Each row is a point. Two turns around zero, p and q, are shown by what they do to some points. Write where each new point lands after one turn and then the other. Backwards means that the second turn is done in reverse. Each puzzle has new turns, and all numbers are rounded.
In the rows, zero is written as 128.

Turn p:
[97 71] -> [118  64]
[126 144] -> [121 142]
[188 143] -> [179 163]
[101 154] -> [ 94 143]
Turn q:
[132 190] -> [137 189]
[104 112] -> [103 114]
[148  82] -> [144  81]
Where do these land?
q, then p backwards: [134 204] -> [165 195]
q, then p backwards: [100 101] -> [ 91 115]
q, then p: [159  97] -> [166 106]
q, then p: [119 109] -> [124 107]

Turn p:
[137 125  97 125] -> [130 108 103 121]
[ 62  93 147 204] -> [ 71 149 134 218]
[119 151 125  94] -> [122 143 125  89]
[187 178 115 127] -> [197 137 101 105]
[134  93 155  90] -> [119 103 176 108]
Turn q:
[137 119 166 160] -> [125  92 148 159]
[117 167 110  93] -> [135 184 124 123]
[160  98 142 118] -> [162  98 135 117]
[179 152 106 115] -> [174 143  92 141]
[106 102 166 165] -> [ 96  86 160 142]
[ 78  83  70 185] -> [46 93 83 95]
[119 174 136  59] -> [159 200 156 119]
Where do these land?
p, then q: [132 159 192 138] -> [153 144 147 191]
p, then q backwards: [ 90 117  56 141] -> [121 123  72 189]
p, then q: [142 137  96 104] -> [146 136 116  91]
p, then q backwards: [121 119 210 112] -> [ 91 141 191  88]
q, then p: [155 109  86 145] -> [116  85  96 116]

Turn p:
[171 189 124 147 163 107] -> [180 145 131 170 171  98]
[126 186 142 124  92 187] -> [182 172 129 124  69 132]
[172  90 157  71 122  78] -> [141  65 158  72 172 128]
[ 73 120 139 177 164  90] -> [ 59 163 140 152 155  98]
[ 91 112 164  93 152 157] -> [109 167 127  77 135 161]
[174 100  93 143  96 141] -> [142  72 124 160 104 152]
[ 89  99  77 140 107 136] -> [ 82 111  86 140  91 127]
Turn q:
[ 96 133 145 177 180 145] -> [165 129 165 155 184 116]
[169 113 104 159 143  98] -> [166 130  96 111 123  86]
[133  74 150 109 144 198] -> [149  64 130 118 149 190]
[ 95  87 100 170 121 150] -> [137  78 117 178 145 109]
[ 77 156 126  48 101  84] -> [ 26 146 157 105 109 122]
[153 157 175 138 110 114] -> [152 166 153 124  90 141]
[173 177  95  95  97 107] -> [100 183  77 106  96 132]
Where do these land?
q, then p: [108 160  96 109 113  97] -> [106 153 111 123 120  78]
q, then p backwards: [115 124 177 132  92 199] -> [180  87 134 165 125 183]
q, then p: [127 182 109  95 126  84] -> [135 166 104 103 121  68]
q, then p: [124  92 110 160  94 184] -> [100  99 128 185 109 170]
q, then p: [143 147 157 181 108 160] -> [166 125 159 180 111 143]
q, then p: [186  87 129 114 173 103] -> [159  75 101  80 159 139]
p, then q backwards: [145  94 138 129 206 148] -> [113 164 119 106 162 197]
p, then q backwards: [ 76 139 108 103 111  49] -> [113 102  71 112 148  53]
